Every row gives one point. To make a cloud, some directions were put in groups of two or more. Within a group, all points are equally far from the middle, so they leave a hole (a ring in 2 directions, a hollow ball in 3). The other directions are filled evenly. Then the cloud was stretched, turned, moved and blurred a little. How many holes are there, and how many directions does each take, smallest first?

Cloud, 20 rows:
[-5 -43 12]
[11 11 -53]
[15 -22 28]
[-60 -47 -2]
[-15 16 -11]
[-30 43 31]
[-60 -53 -14]
[14 -36 27]
[4 8 10]
[16 -35 -5]
[0 -24 13]
[24 31 11]
[-22 41 36]
[-19 -11 42]
[30 11 20]
[-46 -42 -22]
[-7 33 -1]
[-30 -2 -7]
[0 -13 26]
[20 -32 -11]
Holes: 0

Cloud (31 x 4):
[-46 -35 -13 27]
[-12 60 21 27]
[-14 -53 1 -15]
[-18 43 -32 30]
[-23 -50 -16 18]
[-10 -44 -17 34]
[-27 20 22 -42]
[14 -48 7 -10]
[-35 -23 46 44]
[-18 -34 2 55]
[-58 13 37 22]
[18 45 34 -5]
[-23 -52 -8 -7]
[-1 56 34 11]
[-34 -46 -16 7]
[26 8 -36 26]
[33 -23 -15 2]
[-5 -17 48 49]
[-34 -27 16 -37]
[-56 4 -21 19]
[35 -25 -6 -5]
[-5 55 5 43]
[-35 52 24 20]
[-4 -37 54 -7]
[10 28 -32 -23]
[-5 -48 28 -20]
[-4 41 23 -32]
[-22 41 -33 26]
[-47 36 39 7]
[-44 15 47 -17]
[34 -24 -10 -3]
Holes: 2 (2, 2)

Cloud, 31 rows:
[20 29 -29 -44]
[8 21 24 -32]
[-17 7 -37 -20]
[2 30 13 15]
[-21 17 -28 -3]
[-32 22 40 -3]
[4 -13 0 30]
[-18 -15 3 -9]
[4 -19 12 39]
[27 17 -32 5]
[-37 32 21 -10]
[38 12 -20 -42]
[37 49 5 -37]
[-40 47 -18 -6]
[1 60 -20 -4]
[-8 43 -30 15]
[14 19 -32 -1]
[-12 55 -7 -56]
[-8 5 17 2]
[-23 8 21 -6]
[-24 54 -9 -23]
[-23 10 -41 -14]
[-19 55 -6 -51]
[-17 0 33 -27]
[20 53 -4 -3]
[-48 23 0 3]
[4 38 24 -15]
[30 25 -24 18]
[-3 37 -31 2]
[-16 18 47 -43]
[34 44 12 -22]
Holes: 0

Cloud:
[25 28 -4 42 15 -17]
[2 -21 6 11 -5 10]
[28 -14 40 12 31 -12]
[-23 -22 -5 4 -27 -28]
[-22 30 -4 7 1 46]
[-20 -11 -10 45 21 -16]
[13 -14 -25 10 31 -13]
[35 -22 29 22 -13 17]
[-19 -4 2 -2 38 36]
[-28 9 -26 -13 26 16]
[16 -3 -7 9 -32 -5]
[17 -21 -17 23 -9 60]
[-33 32 25 -11 53 -32]
[25 1 7 13 17 39]
[-34 -2 -27 30 -14 -25]
[-4 -15 -9 -41 10 21]
[-49 29 1 -12 9 7]
[23 -8 -23 -4 6 -6]
[-46 0 14 -28 0 4]
[11 35 -30 20 25 -7]
[-37 -20 -20 7 -18 10]
[-18 10 17 -4 -18 29]
[50 1 -1 8 30 38]
[18 37 23 17 3 50]
[-25 33 -7 22 -6 1]
[-16 29 43 31 6 -14]
[23 4 45 6 -29 17]
[25 2 -12 -17 25 -20]
[-19 -30 -8 30 10 -18]
[0 -10 -32 28 44 -1]
[19 16 39 -3 -27 38]
[23 19 -19 -33 -20 35]
[-4 -15 13 -6 40 38]
[-39 8 36 22 36 33]
[-6 7 27 -1 49 18]
[-19 24 0 7 28 38]
[7 31 7 41 16 26]
[-25 -13 -10 38 -15 -13]
[35 -19 57 17 -15 5]
[16 14 41 -15 -21 18]
[-26 29 4 15 -13 47]
[-9 12 -9 12 3 -21]
[-47 39 -10 -9 5 11]
[-11 -17 -4 31 30 -3]
[24 19 10 -5 -9 0]
[27 -13 35 9 38 -17]
[35 -14 -12 33 3 -9]
[-24 1 41 -3 29 23]
[-24 5 15 -7 -10 -12]
[27 -21 -15 37 -14 -15]
[-30 9 -7 -14 -15 -15]
[-15 -15 43 -30 -16 -26]
Holes: 0

Cloud:
[-17 -15 46 11 1 3]
[45 -2 -16 17 19 -24]
[-10 32 0 -4 35 -23]
[14 -42 -25 13 -17 10]
[-9 -19 21 33 -24 -2]
[-17 3 51 -26 -12 4]
[25 -7 27 18 -8 30]
[-15 -43 -25 2 29 6]
[11 3 -4 20 -20 46]
[29 -20 -31 7 8 -22]
[-24 -42 -7 16 -31 20]
[9 38 -28 -8 9 -6]
[33 0 31 -10 -16 10]
[6 19 -12 -21 -19 25]
[-7 -18 -20 2 9 -16]
[31 30 -29 20 -8 -16]
[3 -13 25 16 5 -13]
[-12 42 29 1 -28 3]
[18 -31 17 -1 -42 36]
[-10 -36 9 -26 23 -35]
[39 -41 18 -26 11 33]
[-15 -10 0 -15 28 -41]
[-9 4 1 -34 31 -33]
[-50 0 4 32 -10 -22]
[-19 6 -39 25 -21 -21]
[-12 4 8 -45 -33 40]
[-26 39 26 42 34 -29]
[8 4 2 44 -27 -28]
[-26 28 29 28 -3 34]
[-49 -2 -13 -5 -16 -2]
[2 35 -23 16 28 47]
[-11 36 40 11 28 30]
[-14 10 30 -20 -25 -7]
[8 -34 -11 -35 9 -6]
[-37 -18 30 12 10 4]
[-35 -21 29 21 -11 -16]
[-41 38 40 17 33 -29]
[12 -2 -10 33 39 -3]
[30 -24 60 -3 -43 27]
[11 22 29 29 -28 -26]
[30 -6 -31 24 23 -20]
[-51 5 23 14 -12 7]
[16 32 5 -14 -8 58]
[-26 40 22 25 -19 -16]
[-35 -1 49 17 -35 -18]
[32 29 15 16 33 -16]
[22 -13 36 56 21 39]
[-31 -8 -21 34 -17 -21]
[-45 -18 38 29 -33 27]
[-36 5 52 44 -6 14]
Holes: 0

Cloud (74 x 8):
[7 -29 -2 13 51 30 18 21]
[0 -32 7 -27 -7 -7 24 -10]
[5 -24 12 -13 34 -11 29 -42]
[37 -17 31 -27 -14 17 -33 24]
[-10 11 51 2 11 -23 -24 -25]
[19 -29 -26 -31 12 -36 7 12]
[10 -41 0 -14 -25 -38 4 -14]
[-9 -2 22 -8 -16 -33 -3 40]
[49 -11 8 -1 -3 2 -40 24]
[-27 24 8 -36 2 39 -6 -14]
[25 7 8 1 34 15 23 33]
[-20 -10 28 -10 42 29 -29 28]
[-4 -16 -6 13 47 0 -31 45]
[3 26 -2 -29 2 28 4 26]
[-21 19 29 2 1 43 -27 17]
[-41 -6 -2 40 -7 -21 16 13]
[4 19 -7 7 -23 -14 -17 14]
[-46 -2 34 -5 34 -3 32 29]
[39 5 -36 -8 43 9 3 25]
[-28 3 -26 -15 -4 -12 12 -31]
[-29 -18 0 -34 1 10 -13 38]
[-14 7 -38 18 7 -27 -24 2]
[7 -13 -32 -16 -9 22 -33 5]
[5 11 -13 -6 18 23 -31 46]
[-15 -8 0 -24 1 17 -39 -10]
[-35 19 11 -4 29 -23 19 17]
[-28 13 20 -5 -12 -7 15 8]
[38 36 -14 -34 5 27 0 -19]
[24 -12 -2 -10 -12 10 -46 -14]
[-5 11 -27 -24 -2 10 -29 8]
[19 2 17 -2 -11 -28 6 20]
[32 22 -7 -33 -14 -20 33 -21]
[-14 -7 7 18 6 -21 -34 -27]
[-9 24 27 -22 -2 -20 -18 -30]
[12 14 27 -15 -13 -54 12 -30]
[-31 0 29 11 -12 -4 -4 -22]
[50 -9 -23 3 21 5 2 -35]
[4 -2 -7 20 -20 29 24 7]
[27 36 -26 -21 -22 31 11 -17]
[3 -20 -11 -31 50 4 -10 15]
[34 11 -2 -43 53 -60 6 22]
[35 -25 20 3 32 19 -9 15]
[-14 15 -23 -52 -20 -22 -36 -35]
[26 10 14 -17 31 -44 -3 1]
[-37 -4 -6 -10 2 25 -15 -23]
[-30 35 -8 25 18 22 -9 -2]
[-17 -39 8 -3 -28 -18 -7 30]
[32 2 5 -40 6 -4 44 -11]
[10 -25 -9 -1 15 -4 -56 38]
[54 -8 -20 -15 39 -16 1 28]
[3 -6 6 5 -4 31 -45 13]
[8 -36 -6 27 33 36 9 14]
[22 6 21 28 26 -26 18 -29]
[-5 -11 41 -32 38 -22 8 25]
[30 -20 37 -14 15 42 -37 -12]
[-4 25 -16 -9 6 -9 -7 7]
[-13 -7 -25 -15 -27 47 -31 -25]
[19 8 17 16 -2 -46 9 14]
[-11 16 35 -8 26 -51 12 -13]
[-7 -27 24 -8 39 -30 -14 31]
[-11 9 15 -52 22 21 1 28]
[35 31 -5 6 51 -15 -42 -30]
[20 -12 -16 -13 -18 -26 17 -28]
[-10 19 8 9 -4 -47 21 2]
[-14 18 -11 22 -28 -33 15 -6]
[-26 -4 1 29 19 44 19 17]
[35 22 6 -31 55 4 -3 20]
[10 56 -31 0 -27 13 7 3]
[14 7 23 -19 -27 -44 12 -10]
[-7 -14 -14 -6 -8 -25 -44 17]
[11 15 20 -19 -21 2 -13 -16]
[-11 2 33 -5 41 14 31 5]
[-27 2 15 -32 22 -13 -16 41]
[25 16 0 17 22 15 -32 -19]
Holes: 0

Cloud, 89 rows:
[5 9 22 -3 -31 -2 -17 24]
[3 7 43 1 -29 10 -10 -33]
[46 -1 -2 -9 -21 23 -7 16]
[14 4 -7 35 6 52 -6 -34]
[-20 28 20 -10 -15 19 -3 -12]
[39 -4 25 2 26 -9 7 23]
[13 -7 -36 1 -19 4 28 17]
[28 18 -11 11 28 52 -9 18]
[-12 43 -13 12 30 20 15 13]
[-6 41 -41 0 16 0 6 20]
[15 30 50 5 4 -1 -11 -18]
[-38 4 -14 -11 33 -17 9 -40]
[4 25 -26 -8 -16 11 27 14]
[-13 35 15 1 60 -7 4 17]
[22 50 11 -12 12 9 4 -39]
[-14 -2 24 -23 31 -2 -6 -46]
[16 41 15 7 30 28 24 15]
[-1 25 -24 -11 -18 -1 -37 4]
[-37 -3 4 11 -7 35 2 16]
[7 26 11 -8 26 45 -19 -15]
[-15 -42 4 1 19 15 -3 26]
[-26 -16 3 26 -11 35 4 18]
[40 -13 26 -22 23 15 -13 23]
[-18 24 26 33 26 -1 -31 11]
[-13 4 15 4 10 32 -41 2]
[-7 19 31 20 -4 44 -6 -19]
[12 -27 -20 5 23 15 -5 -21]
[11 23 7 26 -17 -11 39 -11]
[-27 -16 -2 -14 32 30 9 2]
[16 26 41 -1 31 19 -19 -15]
[-15 15 3 8 34 -2 47 21]
[-7 30 -3 39 5 29 3 -16]
[-12 -8 7 -36 29 -19 -5 -3]
[-3 3 6 17 -39 -34 3 -27]
[18 4 24 24 10 -3 -38 -9]
[-16 23 -27 -14 9 23 16 -48]
[36 6 -8 -30 20 4 8 -18]
[-19 46 -4 33 9 10 0 -45]
[29 23 20 29 18 45 -1 16]
[44 2 14 9 -14 1 -15 6]
[20 -10 -23 -17 39 13 6 -9]
[-12 25 -7 13 47 1 11 -53]
[1 -16 -12 32 13 22 -13 8]
[-33 -8 -27 26 -9 -6 2 -31]
[2 29 12 -30 32 12 17 -12]
[9 22 8 -8 12 49 -25 8]
[-44 -5 -13 24 -8 -25 10 -24]
[-33 6 -14 4 46 10 18 11]
[17 47 -13 -2 20 15 15 17]
[-20 -2 -32 -3 -13 10 30 -46]
[-18 -31 14 -4 -20 -2 -1 17]
[-15 -27 -6 -12 0 6 44 17]
[12 -1 -22 -16 35 21 -15 -24]
[-5 32 27 17 13 34 -19 6]
[10 29 33 34 -4 14 24 -15]
[7 10 -32 -33 8 -7 9 16]
[20 15 20 12 47 -9 -10 6]
[17 13 -17 19 -26 21 4 36]
[-3 45 18 26 8 -7 23 -14]
[-20 -13 6 12 -14 -26 31 -17]
[-5 30 1 18 -3 46 7 14]
[4 40 5 -14 -24 -12 -13 -6]
[27 42 24 1 3 -14 -6 1]
[-1 42 25 35 19 -17 7 -33]
[30 18 -30 15 -23 32 5 -23]
[4 -28 5 21 -19 22 -20 -28]
[22 4 -4 38 15 8 -4 26]
[20 36 -19 -15 32 29 7 33]
[24 -4 33 0 -28 -10 7 -17]
[11 -14 -22 33 -31 3 20 -23]
[4 -13 12 -7 29 -20 -25 -42]
[7 -3 33 -34 12 -2 -16 24]
[8 36 -18 27 -16 -15 3 3]
[6 7 3 -37 7 -8 24 26]
[15 -4 34 13 18 -27 -18 -32]
[17 -3 2 -24 0 -34 -8 -7]
[-11 26 42 -11 36 -6 1 -27]
[5 -11 -19 -6 -16 55 -6 -10]
[32 -9 34 12 31 23 -12 -26]
[9 -5 0 -7 -15 -45 -7 -19]
[13 -30 16 23 7 36 -15 -29]
[-5 14 -4 -41 21 -25 2 -5]
[20 25 22 26 34 16 -11 11]
[18 1 -12 -9 21 -40 -10 24]
[-36 1 -16 17 18 -7 28 -42]
[-20 11 16 9 0 18 50 2]
[37 2 8 25 17 31 -22 -19]
[30 -14 -9 -34 26 4 8 30]
[-13 39 34 11 7 14 -29 -15]
Holes: 1 (6)

Cloud (93 x 9):
[-5 -1 25 -24 14 0 29 8 17]
[29 -17 -1 4 -9 -25 15 -3 28]
[-11 -9 -10 -36 12 4 -1 -4 0]
[6 -5 -52 -8 -30 -22 -1 19 -6]
[-11 20 -22 16 -18 20 -1 -6 -21]
[43 18 -25 13 -42 -38 -4 0 14]
[-23 -14 -8 -7 -22 50 -17 -4 30]
[11 1 -29 17 4 25 -7 2 33]
[-20 10 -30 10 -22 16 49 -28 -14]
[-23 6 10 -25 0 -30 2 8 9]
[48 18 -22 -4 -41 -24 15 -6 11]
[21 17 18 -7 -24 -54 10 -8 -9]
[-37 11 -20 -9 -3 13 -9 11 57]
[-18 -12 -22 -19 -6 -29 4 25 -34]
[-27 -14 -26 14 14 9 15 17 -1]
[-10 -9 12 20 -18 -27 7 -7 7]
[-6 32 -22 -7 21 -10 12 7 25]
[-9 35 -43 -6 -15 9 -6 31 14]
[-1 26 -16 -16 -6 12 -22 7 -17]
[43 41 -6 -6 -14 -16 -7 43 17]
[53 6 -17 -4 -19 -15 25 14 -3]
[-20 15 -6 -43 -8 -3 -8 -12 27]
[-12 14 17 -24 -2 6 10 29 18]
[30 15 26 -3 -21 -32 6 27 -3]
[4 12 6 -6 25 -49 -5 29 -12]
[-14 -25 -29 -17 4 11 5 -18 11]
[-33 -35 -6 -13 -39 17 -8 -23 -13]
[4 6 -1 14 -11 -3 -21 -4 -53]
[-16 8 2 20 -48 -1 -2 -14 -2]
[10 -6 -31 -4 -1 10 -39 -10 -24]
[-20 -22 -25 -25 10 -7 16 18 12]
[-39 -1 8 -3 -25 -8 -4 -14 -32]
[-16 19 -39 1 -44 -34 4 0 -10]
[-6 -2 -9 -22 -32 -11 26 17 -28]
[9 -5 10 11 16 12 5 -2 33]
[-5 -16 -27 4 -44 56 17 -31 10]
[-4 -14 10 4 1 13 -3 -26 18]
[-6 18 18 4 21 -14 13 8 -3]
[-22 -29 14 3 9 33 19 -33 1]
[11 5 -9 12 19 -17 7 -11 19]
[-6 24 -12 -1 -8 -12 48 -5 -9]
[29 -13 -36 19 -30 2 -5 -3 -11]
[-16 -25 -2 -18 -11 7 14 -27 -42]
[16 28 -41 -6 0 12 -7 34 5]
[-15 22 -15 -3 -44 -15 13 -17 -5]
[-29 14 5 -12 -24 11 25 -4 -15]
[25 24 12 12 -20 3 -3 -4 7]
[14 14 -1 13 9 -40 17 -11 -4]
[31 12 -5 -20 -3 31 29 13 28]
[-35 -36 12 -5 -41 18 11 -19 -34]
[13 5 -11 24 -21 -11 25 -20 11]
[-22 -20 7 38 -20 -12 6 -24 -18]
[48 15 -31 10 8 9 6 19 23]
[-2 16 -14 12 18 26 5 -9 -22]
[17 -15 -8 -20 5 23 -16 -24 -20]
[12 18 0 23 -3 -27 4 3 -21]
[-28 -12 -36 1 -10 -3 -3 -16 -27]
[11 5 -37 -19 14 26 4 28 0]
[-6 -11 -41 -5 -24 -16 -22 -12 -34]
[28 21 0 18 -14 26 12 -32 18]
[31 44 -17 -3 8 11 12 1 25]
[-6 -14 -22 -7 5 12 21 30 -28]
[26 9 7 -9 -13 8 46 7 -5]
[-19 2 11 10 -25 -33 27 -9 6]
[1 -7 -23 11 15 14 -6 2 -29]
[27 -11 -22 -12 -3 -1 -34 17 -22]
[36 -18 -16 8 14 27 21 1 -24]
[46 6 -1 13 -10 -16 60 2 2]
[-8 -27 -10 18 17 19 -8 5 -21]
[-26 21 7 6 -18 -29 9 24 2]
[0 -15 -19 28 -24 -1 -6 -31 7]
[25 15 14 -20 -20 -19 -8 21 5]
[33 -7 -7 -21 -24 -17 -1 24 17]
[-2 23 -2 5 -4 11 36 25 36]
[20 -8 -28 7 -20 34 -14 28 -2]
[-25 -25 -26 28 -10 40 23 -25 -1]
[-1 -29 -17 -4 -25 52 33 -28 -19]
[43 -12 -30 -26 -11 -26 -18 -11 -14]
[-29 17 0 -7 28 36 12 6 -18]
[7 -12 -28 18 10 21 34 -1 -8]
[32 1 9 -15 -31 -4 2 -6 -1]
[-14 19 -1 5 -29 -14 35 9 -12]
[-8 18 -12 16 5 -22 6 16 5]
[-7 14 4 -14 -14 23 44 4 30]
[43 -13 -24 3 13 -11 17 7 -12]
[-43 -7 -5 8 4 17 24 -37 -35]
[16 -6 -29 1 -5 -33 0 -16 -32]
[-12 -12 -38 19 -32 -37 7 10 -4]
[16 17 -34 7 -44 -8 6 3 5]
[1 10 -40 9 -15 52 15 -23 -16]
[17 -39 -5 10 -10 15 -7 -33 -12]
[34 4 -7 -37 -23 -13 11 -5 3]
[26 7 -14 3 -27 -7 55 -9 -6]
Holes: 1 (4)
